Each point is reached from the start by the listed moves, each made once or not at all, plus a little noise. Is the number of moves made odd or even? Then give how often each move was made.

Moves:
(1): [-8 40]
(2): [-40  -3]
Start: [-20 -11]
Points:
[-20 -14] => even (0, 0)
[-26  28] => odd (1, 0)
[-60 -15] => odd (0, 1)

Moves:
(1): [ 10 -10  14   7 -13  27]
(2): [-12   5   4 -17  10  14]
(3): [ -8  22  -7 -27   0  10]
(4): [ 8 17  7 -7 -2  1]
Start: [ -6  -9  -4 -13  11   7]
Points:
[ -9 -13  13 -24   8  47] => even (1, 1, 0, 0)
[  2   6   3 -20  10   7] => odd (0, 0, 0, 1)
[ -9  24  13 -57   5  60] => even (1, 1, 1, 1)
[ -4   1   2 -32  -2  44] => even (1, 0, 1, 0)

Moves:
(1): [  1  -2  -2   7  -6   2 -17   3  -7   1   0]
(2): [-13 -25   3  25 -21  22  23   2 -18 -14  28]
(3): [ 18 -19   8  11 -22 -17 -19  -4  16   6  21]
(4): [  5  -5   4  10 -25  -3  -5  -7  -6   4  -3]
(5): [ 13  10 -17   0   9 -31  27   5  -1  10  19]
(6): [ 15   1 -13 -18  -8 -37 -26 -16  14   1   5]
(7): [ -1  18   8 -13  15 -22  21   7 -11   1  10]
(8): [-33  29  11  15  22  19  15   3 -10   4 -23]
Start: [  3  11  15   5  14   9 -20   8  13 -19   4]
Points:
[ 23  27   5  30 -16 -60 -44  -8  21   5  22] => even (1, 0, 1, 1, 1, 1, 0, 1)
[ 38  15 -13   3 -17 -60 -40  -6  13  -7  25] => even (1, 0, 0, 1, 1, 1, 0, 0)
[ -3  -8  26  54 -46  -5 -46 -11   3 -19  33] => even (1, 1, 1, 1, 0, 1, 0, 1)
[-39  14  28  54   8  49   2  16 -23 -28  11] => odd (1, 1, 0, 0, 0, 0, 0, 1)

Moves:
(1): [ -1   4  -6 -20 -16  -2  -3   8  -4  -9  -3  -6 -16]
(2): [ -3  -4 -10  12  -6  -2   6   4  16  13   6   8   3]
(3): [  0  14 -10  12   3 -15   4 -13  12  14  12   4   9]
(4): [ -7  -9  -2  -6  -3   7  -4 -24  11 -11   2   5 -11]
(5): [ 14  -7   2  -4  -3  12   6  -1   5 -13   5   0  16]
(6): [  2  -4   3   4   0  -7  -6 -17 -14  12  -9  -5  -4]
(7): [ 13   2   5  10   4   1   5 -13  18  -1 -28  -3  -8]
(8): [-17 -15  -4  -6   5  -7   8  -5  11  10  -5  -3  -7]
(9): [ -6  15  -7  20 -11  12  -7  -3  -1  -8   0   4   2]
(10): [  5 -21  11  -9 -25   2  16   2 -12  -1  25   1  -8]
(11): [-18   8   0   6 -22  -6  -2  12  13   3   1  19  19]
Start: [  2  10   5  -2   3  -1   2  -4   3   5 -12   8   8]
Points:
[ 17  11   0   0 -48   1  13 -27 -10  -2  17   6   7] => even (1, 0, 1, 0, 1, 1, 0, 0, 1, 1, 0)
[-17  15   0  24  -7 -34  10 -38  43  41 -40  19  18] => odd (0, 0, 1, 0, 0, 1, 1, 1, 0, 0, 1)
[-22  10 -10  37 -60 -10   7 -42  27  26  27  43  19] => odd (0, 1, 1, 1, 0, 1, 0, 0, 1, 1, 1)
[ -9 -14   2  -4  11   0   9 -46  42   2 -44   6 -18] => odd (0, 0, 0, 1, 0, 0, 1, 1, 0, 0, 0)
[ -2  -4   5  -5   1  -1  -9 -45  -2   6 -19   9  -7] => even (0, 0, 0, 1, 0, 1, 0, 0, 0, 0, 0)

Moves:
(1): [ -6 -18  -9 -15  -3   3  -4  -8  -7   7   6  15  -7   4  -4 -13]
(2): [  3   3   5  -5  -1 -13   4   2   9  -2  -7  -5  10  -1   2  19]
(3): [ -3   6   4  14   8   8   4   0  10 -14  -7  13   3  -5  -4  -4]
(4): [ 4  2 -4 -6 -3  6 10 -3 -9  3 -3  1  2  0  0  3]
(5): [  8  -1   4  14   4   4   6   0   7 -13  -6  -6 -14   1  17  10]
(6): [-18   7 -10  -8  -7  -1  -7  -6  -6  -5   1  -3 -10  -2  20  -1]
(7): [ -5   8  14   8  -3   5   4  -3   2   6  -8   2 -18 -11   7  11]
(8): [ 12  -4   2   2  10  11  -2   9  -9  13   8   2  -5 -11   6   5]
(9): [ -2  -4  11   9 -14   7  -4  -2   0  -2   3   9  -6   5  20  -1]
(10): [  1 -11  -4  12 -22  -5   4   4  11   0  15   7   5 -16   5  -9]
(11): [ 13  -9 -13  -5  -7  -2  -7   9 -20  16  -5   1  -7  -2  13  10]
(12): [ 21   1   1  -1  -9 -13  -1  10  -9   1  12  -3   6  -6   5   5]
(13): [  9  -3 -13  -9   5  -2  -2  -7   6   1   2   5   4  -2  -8  -9]
(14): [ -2 -20 -15   3  10  -3   8 -23  -5   0   9   5   4   3 -10 -21]
Start: [-15  -1  12 -11   6   3  -6   6  -2   0   3   8 -10   1  -4   9]
Points:
[  6 -60 -36 -20 -23   7  -2 -20 -25  19  25  38 -31 -20  56   4] => odd (1, 1, 0, 1, 1, 1, 0, 1, 1, 1, 1, 0, 1, 1)
[-15 -22   9  15 -36   4 -10   6   5 -28  27  39 -32 -18  55  -4] => odd (1, 0, 1, 0, 1, 1, 0, 0, 1, 1, 0, 1, 0, 0)
[-16 -24  -6  -9 -10  19  -7  -6   0   8  21  29 -56 -34  42   3] => odd (1, 0, 0, 0, 1, 1, 1, 1, 0, 1, 0, 0, 1, 0)
[  5  -7 -18  -9  14 -11  14 -21   2 -29   3  13  -5 -11  17  13] => even (0, 1, 1, 1, 1, 1, 0, 0, 0, 0, 0, 1, 1, 1)
[ -2 -45 -32 -15   9  33  -3 -25 -35   6  10  47 -47  -6  46 -10] => even (1, 0, 1, 1, 1, 1, 0, 1, 1, 0, 1, 0, 1, 1)
[  9 -25  -3 -12 -37   2 -18  13 -14  21  23  48 -35 -47  58  23] => odd (1, 1, 1, 0, 0, 1, 1, 1, 1, 1, 1, 1, 1, 0)

Moves:
(1): [ 4 -3  6  2  2  6 -5 -2 -7 -2  1 -4  2  9  8  5 10  0 -1  6  3  1]
(2): [ -3   3   9   0   0  -5  15  -4  -5 -12  -5   7   3   8   1  -5  -3  -7
   0  -4   3  -2]
(3): [ -1  -7  -1  -1   7  -2   5   1  -4  -3  -1   3  -5   0  -8  -5  -2  -3
 -12  -4   3  -2]
(4): [-11   0   4   0  -3  -2   7   8  -5  -8   4  -6   2   5  -1   6   0  -3
   3   4   5   0]
(5): [ -3   0   6   2  -7   3   3  -2 -12   0  -2  -4  -8   1 -11  -2   1   0
  -3   6  -2   6]
(6): [  3  -2  -2  -2   9  -3   9  -3   2   8 -11  14   2  12   2  -4   2   2
  -6   2   8  -7]
(7): [  1  -1   2   7   7   2 -12 -10   2  -2   0  -3  -5   0   6   4   2   1
  -7   3   4   1]
(8): [ 9 -1 -3 -5 -3 -1  8  0  3 -1  4  4  3 11  7 -1  7  7 -4  2 12  9]
(9): [ -3   5   4   1  -7  -4   6   4  10  -1  -7  -2  11  -6  -6  -5  -5   0
  -7 -10  -2  -2]
(10): [ -1   2  -2   0   5  -1 -10   3  -3  -7   3  -4  -1  -5  -5   1  -4   7
   1  -3   4   3]
(11): [-17  -2   5  15   4  -3  -4  -3  -5  -3   6   5 -13   1  -8 -11  13   5
  -6 -14   1  12]
(12): [ -5   5  -3   0  -5   4   7  14   0 -10  -1   2   1   1   0  10   2   0
  -4   0   5   1]
(13): [  2 -14  11  -9  10  -3  -1   4  -5  -9   0   7  -8   4  -2  -4  -3   8
  -7  -1  11  -5]
(14): [-6 -5 -2 -5  4 -9 10 -2 -1  4 -5  2  0 16 -2 -3  7 -8 -1 -4  1  7]
(15): [  5   2 -10   0  -6   3   2  -8  -2   6  -8  -1   1   3  11   7   3  10
 -13  -4   1  -7]
(16): [-2  1  1  3  1 -7 -2 -6  7 -2  1 -1  4 -4  1  0 12  8 -7  1 -5  4]
(17): [-6 -2  0 -6  6  5 -3 -9  5  1  3  8 -1  8 -4 -5  5  1  0  2  4  2]
(18): [-4  3 -1  8 -1  1  3  3  5 -4  6  0  5  9  1 -1  3  1  0  3 -5  9]
(19): [ -1  13   2  -6  10   7  -5  -9  -8   9  -8  -2 -14  -4   2  -7 -10   1
   3  -7  -2  -7]
(20): [-4  0 -9 -1  0 -6 -8  8  0  1  6  4 -3 -2  1  0 -5  1 -8  2  6 13]
Start: [  4   2  -7  -1  -1  -4   0 -11  -2   0  -3  -8   6   1  -4  -6  -1  -4
   0   0   8   0]
Points:
[-13  -9  11  13   8 -27  36 -38  -5 -18 -24  19   0  58  -4 -31  36  20
 -60 -20  35  26] => even (0, 1, 0, 0, 1, 1, 1, 1, 1, 0, 1, 0, 1, 1, 1, 1, 0, 1, 0, 0)
[-19  -3  -4  -6  14 -14  16 -25  12   2 -20   4  15  36  -9 -12   9 -13
 -17  -4  29  -1] => even (0, 0, 0, 1, 0, 1, 1, 0, 1, 0, 0, 0, 0, 1, 0, 0, 1, 0, 0, 0)
[-25  -6  -2 -10  35 -12   1 -20 -23  -3  -3  23 -31  54 -25 -43  14  19
 -30 -15  46  41] => odd (0, 0, 0, 0, 1, 1, 0, 1, 0, 1, 1, 0, 1, 1, 0, 0, 1, 1, 1, 1)
[  4 -16   2   7  17  -7  -5 -29 -21  -9 -11   9 -22  29  -4 -16  18  35
 -43  -9  47  13] => even (0, 0, 0, 0, 1, 1, 1, 1, 0, 1, 1, 0, 1, 0, 1, 0, 0, 0, 0, 0)
[-10 -11  -1  -2  15 -10   7   2 -27 -39   4  -3   1  30   3  -1  -3  10
 -36  -2  41  10] => odd (1, 1, 1, 1, 0, 0, 0, 0, 0, 1, 0, 0, 1, 0, 1, 0, 0, 1, 0, 1)
[-33   0  26  -9  26   1  20 -12 -34 -44 -16  -7 -11  50 -26 -18   0  -9
 -37  -9  40  13] => even (1, 1, 1, 1, 1, 0, 1, 0, 1, 1, 0, 1, 1, 1, 0, 0, 1, 1, 1, 0)
[-43  -1 -14   6   1 -15  34  -2 -27 -35   7   8  -9  60 -23 -16  26   5
 -48 -15  49  54] => odd (0, 1, 1, 1, 1, 0, 0, 1, 0, 1, 1, 1, 0, 1, 1, 0, 1, 1, 0, 1)
[-14 -12   6  10  16  -5  13 -18 -22 -34 -12  12 -20  18  -3  -9  11  10
 -47 -24  37  -1] => odd (0, 1, 1, 0, 0, 0, 1, 0, 0, 0, 1, 1, 1, 0, 1, 0, 0, 0, 0, 0)

Moves:
(1): [ -3 -14   4  10   0   5  -7 -15   0  10  -5  -7   9 -15 -15  -4   9 -14
  -8 -11   0   5  -2  -2   0   1]
(2): [-8 -9  6  4 -2 -8 -6  0 -4 -7 -3 -1 -5 -5  6 -8 -6 17 10 -1  1  1  1 14
 -6  2]
(3): [  4  14  -9   5   0  -9  -7  -1  13   3   3  11 -14   0  -8  -8   7   1
  -3  11  -5   0  -2  -5  -8   1]
(4): [  0   3   4  -3  -7  -3  -3   0   0   8  -3   1  -9  -4   3  -6  -5  -1
   0  -5   3   0   2  -5   3 -10]
(5): [ 4 -9 -4  1 -1 -2  1 -2  4  2 -3  2  7  0 -2  2  2 -7 -1 12  4  2 -8  2
  2  1]
(6): [  9  -5   3   4   8  -3  -5  -2  11  -5 -11   4  -1   8  -8   0  14   2
   7  -4   1  -5  -1   0   2   0]
(7): [  1   1 -12   9  -2  -5  -1  -4  -5  -5  -6  -3  -7   1   0  -2 -11  -8
   4 -10   2  -1  -5  -5   5   5]
(8): [-6  7  5  2 -3  4  2 -1  4  3  0 -2 -6  2 -8  7  0  1 -1  9  9  4 -1 -6
  2  0]
(9): [  6 -16  -9   9  -5  -1   0   1  -1 -14   6   0   2  -2  -7   5  -2   3
 -11   1  -8  -5  14  -8   2  -3]
(10): [-4  3 -8 -1 -1 -3 -3  1  7 -9  3 -6  4  0 -4  9 -6 -5 -2  4 -5  3 10 11
  0 -2]
(11): [  0  -4  -3   3  -6  10  -7   4 -16   7   6  -2  -3   8   8  -6  -6   2
  -4  -1  -2   2  -4   0   2   1]
(12): [ 4  3  7  7  5  6 -2 -2 -5 -3 15 -5  4 -2  8  5 -4 -3 -2  1  9  1  3  6
 -5 -5]
(13): [  3   3   0   4  -5  -3  -1  -4   3 -10  -7  -3   1  -5   2  -2   8   6
   5  -7   5 -14  -7  -2 -13 -13]
(14): [ -9  18  -7   4   7   3   0  -8  -2   2   6  15   0 -10   4  -5   6  -3
 -10  -4  -2   3   2  16  -1   6]
(15): [-5 -2  0 -2  2  2 -8  8 -3  1 -3 10  5  4  2 -6 -1  7  1  2 -4 13  3 -2
 -3  2]
(16): [ -2  -1   3   8  -3   1   3   3   7 -10  -7  -6  12  12   4  -5   2  10
   7   6   3   5  -3  14   2   2]
(17): [ 4  6 -9 -1 -4 -3  3  5 -1 -3 -3 -6 -2  0  2  2  3 -1  6 -4  5  4 -9  3
  7  2]
(18): [ -3  -4   4   0 -12 -13  -5  -1   0  15   1  -5   8  -3   8   2  -4   0
 -13   0   4  -2  -7  -1   3  -2]
(19): [  5   1   5  -2  -5   2  10 -10 -11  -5   7   1  -1   2 -13   7  -3  -7
  -1  -6   4   3   2  -1  -2   3]
(20): [ -5   4 -16  -8   8  -8   4 -13   8  -3   1   1 -19  -1  -9   0  -8   1
  -4  -4   4  -3   6 -10   6  -6]
(21): [ 17   5   3  -6   3   0  -5   5   2  -3   3  -3   6  -4   1   1   0  -5
 -11  15   3  -7  -7   3   6   3]
(22): [  7   2  -5  -7   6  -4  -3  -8  -6  -2   0   7   0   1  10   0  -6   6
   1  -1 -17  -5  -7  -2   4   2]
(23): [ 0  7 -9 -3  7  4  5 -3 -8  8 -4  0  6  3 -4  3  2 13  7 -7 -6 -1  8  5
  1  4]
(24): [ -7  -5   6   4  -5   4 -17  -1   0  -4  19   9   1  -7   4 -13  -2  -1
   5  -3   7  -1   2  -5  -4  -2]
Start: [ 7 -7 -2 -4 -3  3  0  0  5  9  3 -6  3  1 17 -3 -2  4 -4  3 -4  5  0  1
  6  0]
Points:
[ 12  24 -41   2   4 -28 -41 -14  31 -19  -9  10 -25  13   8 -27 -20  40
  23  11  -3  14  -3  10  25   3] => odd (0, 1, 1, 1, 0, 1, 1, 1, 0, 1, 0, 0, 0, 0, 1, 1, 1, 0, 0, 1, 1, 1, 1, 1)
[ 47  -8 -26  28  -2   1 -23 -33 -21  -5  11 -12  -9  -2 -10   1  -6  12
 -10  -4  -7   1 -11   3  16  17] => even (1, 1, 1, 0, 0, 1, 1, 1, 1, 0, 1, 1, 0, 0, 0, 0, 1, 0, 1, 0, 1, 1, 1, 0)
[ 60  -8 -34  24  -9 -11 -25  -4  10 -15   1  -6  -1  19  28 -14  -8   2
 -11  24  -4  -4 -27   2  28   1] => even (0, 0, 1, 1, 1, 1, 1, 0, 1, 0, 1, 1, 0, 0, 0, 1, 1, 0, 0, 0, 1, 1, 0, 0)

Moves:
(1): [-11  -1   0   2   6   7   5  -3 -15  17 -22  -2   1   1  -7  -3   0 -14
  10   1   4  -4 -16 -14  -4]
(2): [  5  -4   7  -1  -1   7   3  -2  -3  14   2   4  -4   3  -2  -3  -7 -13
   2   3  -5   6   4  -1  -6]
(3): [-10  11   1   3   0   6  14 -11 -22 -15   6 -15   1  13 -16 -10  -3  22
   5   4  -6  -4   1 -11 -15]
(4): [  6   5  17  -3  15   5   0   6   6  10  -6  -6  -3  -7  13   5  -1   4
 -10  -9  12  14  -8  16  -7]
(5): [ -5  13  -3  -1  -7   2  -2   4  -1   4   0   4  -4  -6   3   4 -11  -1
  -7   0   2  -5  -2  -5   7]
(6): [ 22  -8   2 -12 -20  -9 -18 -13  16   8   3   0   0  -8  10   3  -9   6
   2  -2   6   8   3   7 -12]
(7): [ -9  -5 -15 -15   3  -8  -9   2   2  11  -2  -4  -3  14 -15   1  17  -3
 -19   8 -16  10  -8  -7   4]
(8): [ 0  1 -2 11 -6  9 -3 -4 -5 -3  2  5 -3 11 -3 -9 13 12 -1  3 -7 -6 -1 10
 -2]
(9): [ -7   0  -6   0 -14   2 -11   3   4   9  -2  -6  10  -7  -5   8   1  -5
  -2  -3  -6  13   5  -1   3]
(10): [  4  -2  12 -13  -6   4 -10  -1  14  -5  13   7  12  -1  -2  -2  -8 -11
   5  18   9  -7  -4   9  -2]
(11): [  5   3   9  13  -8  11 -12   1 -21  10  -8  -5  -4  -9 -10  -7  -6   1
   5  -5  11  -9   0   4  12]
(12): [ 1 -4  4  8 11 -3  3 -3  7  8  2 -1 -2  8 -3 -3  5 10 -6 -1 -3 -6  3 -1
  0]
(13): [ 12 -14  -8  10  -6  -2  18 -21 -12   7  -1  -7  14  -1  -7   5  -4   3
   5   4   7  10 -28 -13   1]
(14): [  4  -8   9   9 -18  -1  -3  -4   1   4  -7  -4   1  -5   7  -5   6   2
 -12  -9  -6  -3   1  -5   7]
(15): [  8  -7  -4  -5  -5   4  16  -6  -2  20 -16  -3   2 -10  -3  -2  -6   5
   0  -7   5   4   2   1  18]
(16): [ -2   5  -4  -1   7   4   2  -3  -1 -16  14  -5   6   4   1  20  -6   4
  -2 -18  -7   4  -4  20  -8]
(17): [  8 -19   2   5  -3   2  -5   9 -22  -1  -2   6  -4  14  14  10  11  16
   8  -7 -10  11   5 -22 -14]
(18): [-12   1   7  -4 -11  -5 -10   5  -3  -6   4   6   1  -7  -7 -10   2   3
  -8  -9   9   0   1  -7  -6]
(19): [ -3 -12  -1   9  11   9  -5   0   9 -14 -12  -7  -7   8  -9   9   6   4
   5   1   2  -4  -5   4   1]
(20): [ -3  -4  -5  11  10  11  -5  -3 -18   6   2  -8  -4   6 -19  -4   5  -3
 -20  15   1  -7  -4  -1 -13]
(21): [ -3   1 -10   0   1  12  -4  -2   5   2  -4  10   5   3   5  -6  -5  -1
   8   4 -12   9   1   4   5]
(22): [-11   4   8   7   0 -12  -1 -18   8  -7   6   9   3   2   1   6  -8  -9
   0  18   0  -1   3  12   7]
(23): [  1   1  12  12   2 -15  19  23 -14  -5  -1   8   6   1   6   3  -2  -3
  -1  -2 -10 -17  -2   7  -7]
(24): [-12 -13  -5   7   1 -16   4   3 -12  10   4  -8  -9  -3   3  -3  14  -1
  -7   5   1  -3 -10 -10  14]
Start: [-11   9  10  12   2  -2   0   9  -2   1 -16  -3   0   8  11  -3  -5   3
   0  17   3  -1   3   4  -3]
Points:
[-32 -28  21  12 -17  -5 -57 -21  -6  -6   2 -17   7  50 -39   5  12  33
 -29  59  -9  14   3 -14 -51] => odd (0, 0, 1, 0, 0, 1, 1, 0, 1, 1, 0, 1, 0, 0, 0, 0, 1, 1, 1, 1, 0, 1, 0, 0)
[-31 -31  22  27  -7  -5  -6 -26   5   3  -4   9  15  11  -9  -7 -16 -22
  12  60  16  11 -35   1  12] => even (0, 1, 0, 0, 0, 0, 0, 0, 0, 1, 0, 0, 1, 0, 0, 0, 0, 1, 1, 0, 1, 1, 0, 1)
[-15 -14  -9   9 -13  14  -3  -6   9  52 -28 -12  14  18  -7   8   1   2
 -30  -5 -46  36   7  14  18] => even (0, 1, 0, 0, 0, 0, 1, 0, 1, 0, 0, 1, 0, 1, 1, 1, 0, 0, 0, 0, 1, 0, 0, 0)
[-16  -6  38  30  -5  11   3 -43   8  26 -49 -43  12   7   2  27 -20  32
 -10  -7   5  19 -11  30 -14] => odd (1, 0, 1, 1, 0, 1, 0, 0, 1, 0, 0, 1, 0, 1, 1, 1, 0, 0, 1, 0, 0, 1, 0, 0)

Moves:
(1): [  8   3  -1   1  -1  -1  -6  -8  15  -1   4  -1  -8   2   2   0 -11  -3
   8   2   5   1  13  -3   7  -6  -1]
(2): [19 -1  1 -1 -7  3 -2  0  3 -3 -2 -7  4 -5  2  0  5  0  1  1 -5  9  9  4
 -2  6  8]
(3): [ -8   9  -1  -4   4   4   1   3 -10  -3   4  -4  -3  -1   1   3   3  -6
  -5  -5  -1  -8  -2   9   0   1   7]
(4): [  2   5   3   3   0  10  10  -5  -1 -10   0  -1  -6   0   1   5   7  -5
   0  -2   4   2  -8  11   7 -10   2]
(5): [-2 -4 -1 -1  6  3 -7 -5 -7 -3 -1  1  4 -1  1 -1  3 -3 -6  4  0 -5  5  3
 -1  2 -2]
(6): [ -2 -11  -7   5   4  -3   8  -1  -3   3  -3  -1  -1  -2  -9 -14  15  -2
   2  -1   5   6   3  -2  12   6   7]
(7): [-2  2 10 -8  2  2  3  8 -3 -3 -4 -2 -4  8  1 -1 -6 -3  4  6 -6 -5  7  0
 -8 -4  0]
(8): [ 0  0  4  6  2 -2  4  6  3 -1  2  5 -5  2 -3 -7 -3 -1 -9 -3 -2 -2  1 -4
 -1 -1  1]
(9): [  0   4   2  -3  14  -4   1   7   1  -2  -3   5   3   6   5  -5  -6   9
  -4   2  -5  -4  -7   4 -13   3   5]
(10): [ 4  8  2  3  3  4 -4  1  2  0  6  7  1  2  8  1 -4  5  0  0 11  0 -3 -8
  7  0  2]
(11): [ 9 10 -4 -3  8  1 -1  2  4 -8  7 11  5 -3  9  3  1 -1  6 -2 -4  3  0 -6
  6 -2  0]
(12): [-8 -5 -1 -4  9 -1  1  7  1 -2 -3 -1  7  2  0  0 -2 -1 -3  1  3  3 -4 -5
  0 16 -2]
(13): [-7 -2  5 -7  4  0 -4 -3  1  1  4 -1 -5  1 -5  6  3  4 -1  1  2  1  5 -3
  4 -3 -1]
(14): [ -1   4  -1  -5   1  -2  -4  -7   2  -4   1  -5 -11  -2  -1   1   1  -9
   5   1   2   5  -1   4  -7   4   0]
(15): [ -1   7   7  -4   0   0   2  -3   0  -5  -2   3   9  -6  -5  -3  -4  -4
   5  -4   2 -11   1   2  -4  -9  -5]
(16): [ 6  7  0  2  3  3 11 -1 -1  3 -5 10 -1 -3 -8  0 -3 -5  4  2 -6 -2 -7 -4
  3  3  5]
(17): [ 9  2 -1 -8  0 -7 -3 -2 -7  3  3  0  8  3  7  4 -4 -2  0 -3  3 -2  1  0
 -3 -3 -6]
(18): [-3  7  2  3 -3  1  5 -2 -1  0  6  2  4  2 -4 -2  1 -2  2  3  1  4 -4 -7
  0  3 -2]
(19): [ 3 10  3  3  7 -2  2 -3  4  0 -8  1  1 -7 -2  7  1 -9 -5  4  4  0 -4 -7
 -1 -3  0]
(20): [ 6 11 -3 -3  6  6  1  0  1  0  3 -5 -3  2  1  1  2  3  0  3  2 -6  5 -4
  1  6 -7]
(21): [ -3 -11   0   1   1  10   8  -1   7   2   5  -5   0  -3   6   2  -1   3
   2  -2   1   4   0  -4 -10   0   0]
(22): [-8  8 -1 -5 -2  0  4  4 -1 -1 -4  4 -5 -3 -3  1  1  4  3  1 -2  5  8 -1
 -4  4  1]
(23): [  7  -3 -12  -3  -1  -2   2   1  -1   0   5  12   9   4   0   1   2  -2
  -8   2   2  -7   3  12   6  -7   5]
(24): [  3  -3   0   0   5   4   0   3   4  -1   4  12  -4   4   0   8  -2   6
   6 -10   1   4   9   4   0   5  -3]
Start: [ 1  6  1  1  6  7  6  4  1 -3 -3 11 -6  3  1  3 -7  9  2  3  2 -4 -4 -4
 -4  4 -9]
Points:
[ -7  -1   9 -25  53   8  20  12  12  -9  -6  31 -28  18  -6  -3 -21   6
  13   5   2   4  30 -15 -24  31  -5] => even (1, 0, 0, 0, 1, 1, 1, 1, 1, 0, 0, 1, 1, 1, 0, 1, 1, 0, 0, 0, 1, 1, 0, 1)
[ 16  60   8 -20  17  27  31 -12 -14 -20   7  13 -17 -10 -16   6  15  -8
  17   2  22  -2   2  -4  11  14   3] => odd (0, 1, 1, 1, 0, 1, 0, 0, 0, 1, 0, 0, 1, 1, 1, 1, 1, 1, 0, 1, 0, 1, 0, 0)
[ 10  20  -7   0  44  27  14   1  22 -12   9  43 -17   2   5  19 -23 -14
  -8  -1  20 -11   4  -6   0  20   4] => even (1, 0, 1, 0, 1, 0, 0, 1, 0, 1, 0, 1, 0, 1, 0, 1, 0, 0, 1, 0, 1, 0, 1, 1)
